Every row gives one point. The points of each table are mixes of a few directions, plus a little noise. How many directions does each table use, and how many do they share? Where both have some left over, give the other angles between the two spaces (their principal angles), to ten degrees, smallest first.

First (4 x 2)
-4; -6
20; 29
18; 27
-35; -49
Second (4 x 2)
37; 51
-18; -25
-19; -27
0; 1
Directions: first 1, second 1, shared 1

First (8 x 4)
14; -6; 39; -12
-37; 56; -86; 35
10; -34; 12; -11
5; -3; 15; -4
10; -13; 25; -9
13; -6; 37; -11
-19; 37; -39; 18
4; -30; -4; -5
Second (7 x 4)
-20; 41; -40; 20
1; -1; 2; -1
18; -36; 35; -16
16; -31; 31; -15
20; -40; 40; -19
-26; 54; -53; 26
-7; 14; -14; 7
Directions: first 2, second 1, shared 1

First (9 x 8)
0; -14; -21; 1; -5; 19; 38; -32
-8; 28; 12; -22; -11; 4; -8; -18
6; -62; 23; 81; -25; -5; 1; 46
-8; 23; 10; -11; -9; 12; -9; -4
6; -16; 26; 9; -21; -33; -6; -16
9; 14; -4; -41; 20; -40; -13; -21
5; 18; 5; -37; 6; -31; -13; -27
8; -44; -50; 23; 20; 27; 52; -6
-17; 53; -5; -5; 25; 49; -45; 75
Second (10 x 8)
-10; 26; 43; -19; -49; -10; -2; -54
5; -48; 20; 44; -38; -13; 27; -21
-11; 11; 17; 16; -17; 23; -10; 19
6; -3; -55; -19; 46; 20; 24; 2
6; -15; -39; 5; 34; 16; 15; 20
14; 11; 6; -44; 21; -64; -25; -20
-3; 44; -28; -46; 46; 11; -23; 21
-4; -40; 3; 60; -27; 34; 28; 16
2; 6; 47; -3; -29; -43; -27; -14
-5; 10; -12; 6; 14; 26; -6; 31
Directions: first 4, second 4, shared 4

First (9 x 12)
-39; 11; -17; 16; 37; 4; -75; -9; 14; 52; 79; -24
44; -13; 20; -18; -43; -5; 86; 10; -16; -59; -90; 28
12; -3; 6; -4; -11; -1; 22; 3; -5; -16; -24; 7
-36; 11; -16; 14; 34; 4; -69; -8; 13; 48; 73; -23
12; -4; 6; -5; -12; -1; 24; 3; -6; -17; -26; 8
23; -6; 10; -10; -22; -3; 43; 5; -8; -30; -46; 14
-24; 8; -11; 11; 24; 3; -48; -6; 9; 33; 50; -15
-7; 2; -3; 3; 7; 1; -12; -1; 2; 9; 13; -4
15; -4; 7; -6; -14; -2; 29; 3; -5; -20; -30; 9
Second (8 x 12)
12; -3; 6; -5; -12; -2; 24; 3; -4; -17; -26; 9
-12; 5; -6; 5; 13; 2; -25; -3; 5; 17; 26; -7
-16; 5; -7; 7; 16; 2; -33; -4; 7; 22; 35; -11
23; -7; 11; -10; -22; -3; 45; 5; -9; -31; -47; 14
-12; 4; -7; 5; 12; 2; -26; -3; 4; 17; 26; -9
-28; 8; -12; 11; 25; 3; -53; -6; 10; 36; 55; -16
57; -16; 26; -23; -54; -7; 109; 13; -21; -76; -115; 35
-22; 7; -9; 9; 21; 3; -43; -4; 8; 30; 45; -14
Directions: first 1, second 1, shared 1
